Rows are points. The points of each table are mixes of a few directions, plus a little noise. How many directions does each table use, and how many do they share? Where both have some left over, give the other angles between the two spaces (their principal angles), to ten degrees, smallest first.

First (5 x 2)
[[-50  -9]
 [ 15   3]
 [ 40   8]
 [-17  -4]
 [ 12   1]]
Second (5 x 2)
[[ 11 -60]
 [ -2   7]
 [ -3  12]
 [ -2  13]
 [ -5  27]]
Directions: first 1, second 1, shared 0; angles 90

First (8 x 4)
[[ 19 -36  30  34]
 [-54 -17  -3 -60]
 [ 39  35  39  26]
 [-14  25 -53 -19]
 [ 28   4 -20  40]
 [  1  40  15 -19]
 [ -5   2   5  -9]
 [-14 -52 -10   8]]
Second (6 x 4)
[[-30  -5   2 -37]
 [ 27 -19 -49  52]
 [-37 -14 -11 -42]
 [ -8   5  15 -17]
 [ 18  31  56  -3]
 [ 35   0 -11  46]]
Directions: first 3, second 2, shared 2

First (10 x 9)
[[  4  -1  15  16   2   8 -16 -15   2]
 [ 24  -3 -24 -60 -10  -8   2   5 -26]
 [-27   4   0  26 -22   4  14   4   7]
 [ 18  -3 -13   4  -4  11  -2   3   6]
 [ 11   8   2   1   9 -28  -4  -7   1]
 [-21   0  16  23   1  10   0  -3   7]
 [ -6   6  -5 -23   1 -25  11   5 -10]
 [ -9   0   3  19   0   5   4   3  10]
 [  2   4  -3   6  18 -17   8   9  11]
 [  6 -14   9 -14   4  40 -17  -5  -9]]
Second (8 x 9)
[[  0   1   0   2   2   2  -1   4  -2]
 [  0   8  -1  10  11   8  -4  19 -10]
 [ -1 -18   3 -24 -27 -19  10 -45  23]
 [ -1  -8   1 -10 -11  -8   4 -19   9]
 [  0   1   0   1   1   1  -1   2  -1]
 [  0   4  -1   5   5   4  -2   9  -5]
 [ -1 -10   2 -12 -14 -10   5 -24  12]
 [  2  22  -4  28  31  22 -12  53 -26]]
Directions: first 5, second 1, shared 0; angles 60

First (9 x 14)
[[ 16  19  -4 -14  16   6   4  -6 -22   1   5 -18  20 -31]
 [ 24  28  -6 -21  24  10   5 -10 -32   2   7 -28  29 -45]
 [ -8  -9   2   8  -8  -4  -2   4  11  -1  -2   9 -10  15]
 [-13 -14   4  11 -12  -5  -3   5  17   0  -4  15 -16  24]
 [-21 -24   5  18 -20  -9  -4   9  28  -2  -7  24 -25  38]
 [ 12  15  -3 -10  11   4   3  -5 -16   1   4 -13  15 -22]
 [-16 -18   5  13 -15  -6  -4   6  19  -2  -5  18 -19  28]
 [ 25  29  -7 -21  24  10   5 -11 -33   2   9 -28  30 -45]
 [-20 -24   6  18 -20  -8  -5   8  27  -1  -7  24 -25  38]]
Second (10 x 14)
[[-13 -16  -3  -7 -28  -6  15   3 -11 -24  -2 -11   5 -22]
 [-21 -24  22 -14 -22 -10 -11  29 -22 -18  16  -3 -10  -5]
 [ 15   5  -9 -19  13  13 -32  20  12  14  -9  19   6  23]
 [ -4 -16  -4 -27 -17   4 -19  29  -5 -12  -5   7   6   1]
 [ 22  -3 -39 -43  -6  23 -33  29  20   0 -33  23  28  13]
 [ -6  17   6  51   7 -14  58 -60  -1   1  10 -28  -9 -27]
 [  5   4   2   0  10   2 -10   3   3   9   1   6  -2  11]
 [  8  15  -2  17  17   1   9 -20   8  13   0  -2  -2   5]
 [  1  10   7  18  14  -3   9 -16   1  10   7  -4  -7   3]
 [ -7   6  18  24  11  -9  13 -17  -6   6  16  -9 -14  -1]]
Directions: first 1, second 3, shared 0; angles 70

First (9 x 24)
[[-17  16   0  14 -39 -12  -9  -5  29 -11 -34   9 -14  10  20  20  19 -11
  -51  28 -31 -19 -12   7]
 [ 17  -6   6  -7   8   3  -1  10 -15   4  13   0  -1  -2 -10  -7   7   7
   22 -17  21   7  -4  -3]
 [-24   2 -16   1  36  -1  11  -8   8  23  20  -9  20   0  -1  -4 -38  -6
   16   3  -3   2  25  13]
 [ 10  10  12   6 -40  -9 -15  10  10 -11 -25  12 -19   9   9  11  37  -2
  -29   6  -6 -12 -24   1]
 [ -4  31  14  11 -19 -26 -22  32  27  34   0  20  -8  27   4  18  29 -14
  -11  -3  13 -18 -17  33]
 [ -7  31  12  11 -11 -26 -20  31  27  38   5  18  -5  28   3  17  23 -14
   -7  -2  13 -16 -13  35]
 [ -3 -31 -19 -14  47  27  27 -29 -29 -14  22 -26  22 -26 -11 -25 -50  12
   37  -6   0  23  32 -25]
 [  3 -14  -5  -4  -3  12   9 -16 -11 -24  -8  -9  -1 -14   2  -6  -7   6
   -4   6 -12   6   3 -18]
 [ 25 -39  -6 -19  19  31  20 -24 -45 -39   7 -20   5 -31 -12 -26 -18  21
   29 -14   4  25  10 -42]]
Second (11 x 24)
[[-31 -16  25  -4  37  13  41 -26 -27  -4  20   1  38 -24  17  -4   8 -30
  -24  -2 -40  -1 -27 -32]
 [ 10   0 -11   2 -35   8 -20  13  19   5 -13  -3 -20  15 -16   0  10   8
    8  19  33   9  -2  10]
 [  3   3  -1   0   3  -5  -2   1   0  -1   0   1  -1   0   1   1  -4   3
    2  -4  -2  -3   5   3]
 [-35 -25  23  -3   8  33  37 -22 -15   2  15  -2  31 -16   4  -6  26 -36
  -26  25 -16  13 -46 -36]
 [-17 -22   5   0 -44  42   6  -1  13   9  -5  -6  -1   7 -20  -5  36 -21
  -13  49  31  26 -44 -18]
 [ 22  12 -17   3 -22 -11 -28  18  17   2 -14   0 -26  16 -10   3  -7  21
   16  -2  25  -1  21  23]
 [-12 -18   3   1 -38  34   2   1  12   7  -5  -4  -4   7 -17  -3  30 -16
   -9  41  28  21 -34 -13]
 [ 32  27 -19   2  11 -40 -30  17   6  -5  -9   3 -22   9   6   7 -33  34
   24 -37   0 -19  51  33]
 [ 11  11  -6   1  11 -18  -8   4   0  -3  -1   2  -5   1   5   3 -15  13
    9 -18  -6 -10  21  12]
 [  5   6  -2   0  10 -11  -2   1  -3  -2   1   1   0  -1   5   1  -9   6
    4 -12  -7  -7  11   5]
 [ 12  22   0  -2  60 -45   3  -6 -22 -11  11   6  11 -14  27   4 -41  18
    9 -58 -46 -30  44  13]]
Directions: first 3, second 2, shared 0; angles 60, 70

First (9 x 32)
[[ 27   9 -28  33 -26   1 -31  13  -1   4   0  25  -4 -13 -20 -35  11  43
   16 -11 -11  40   2 -19  34  22 -60  24  34 -16  -6 -11]
 [  2  -1   6  -3  -5  -1  -6  -3  17 -10   7   3   5  -2  -7  -7   6 -17
   -2  11 -17 -19   1  -3  -6  -4   5   2   2  -4  -9  22]
 [ 13  -3  -3  13   5   1   2   7 -11  10  -5 -22   7  -4 -10 -10   8  -2
    9 -14  -3  -5   2   6  -5  -2   0   5  13  -5 -13 -13]
 [ 15  -3  -6  14   3   7  -6  10  -3   9  -9 -17   1  -8 -12 -14   3   1
   16 -13  -7   2   3  -2  -1  -4  -3   1  17 -14 -14  -8]
 [ -7   6  -7   1  -8   8 -20   5  13  -1  -6  30 -22  -9   4  -4 -17  22
   10   5   1  32   1 -18  22   8 -18  -8  -3 -12  15   7]
 [-26  -4  16 -22  21   7  16  -4   5   1  -9  -8 -11   4  20  28 -24 -19
   -1   6  15  -5   0   4 -13 -14  39 -27 -29   2  15   6]
 [-27  -6  30 -37   9 -17  36 -28   1 -17  22  -5  20  24  22  38   9 -45
  -42  25   9 -55  -8  23 -32 -14  46  -5 -37  35   9  20]
 [ 17 -10   3  13  24   7  15  13 -21  23 -18 -58  10  -2 -10  -5   4 -15
   20 -27   5 -16   4  16 -23 -16  27  -6  14 -10 -22 -28]
 [-13  12 -10  -8 -24 -13  -9 -13   1 -15  17  52  -3   9  13   8   4  30
  -26  17  11  24  -7  -8  26  21 -36  14  -9  21  26   5]]
Second (8 x 32)
[[ -6  12  -4   5  -2  10 -39  21  31  -8  -6  26 -24 -19   4 -17 -13  17
   29   8  -3  27  14 -27  19   1 -14 -12   2  -9  -2  40]
 [ -5  -7  -1  -6  19   4  34 -19 -37  22 -13 -13  -9   7  12  31 -21   8
  -20 -17  23  33  -6   5  -2   6   8 -13 -12   3  16 -46]
 [ -3  12  -5   8  -8 -15 -20  27   3 -12  16  -1  25   8   9 -15  34   8
   12   2  18 -31   5  13   1  -5  -8  21   7  32  -9  22]
 [ -5 -17   4 -17 -15  -7  37 -23 -10  -2   4  -6  15  26  -8  18   3 -17
  -25   7 -10 -44 -29  33 -12  -1  17  11 -14 -14  26 -46]
 [-15  14   5   4  25   8 -28  37  13   2 -10 -12 -10 -13  23  -4  -6   6
   37  -6  29  10  23 -12  -1 -16  17 -20  -6  19 -12  42]
 [ -3  -4  -4  -7 -19  11  -8 -12  25  -6  -6  35 -25  -6 -12  -4 -24   7
    1  15 -26  18 -10 -15  18  10 -13  -7  -5 -37  22  -3]
 [ 27 -10  -2   6  -8   0  17 -36 -12   6   3   3  -1  -8 -27  -4  -2 -10
  -30  -3 -36  21  -3 -13  -1  16 -19   7  18 -20 -14 -17]
 [ 10   0   6   6   8 -12   7   5 -14  -1  11 -32  29   6  -2  -4  29 -19
   -5  -7   5 -34   6  16 -21 -10  13  13   9  25 -26   8]]
Directions: first 4, second 5, shared 3; angles 60
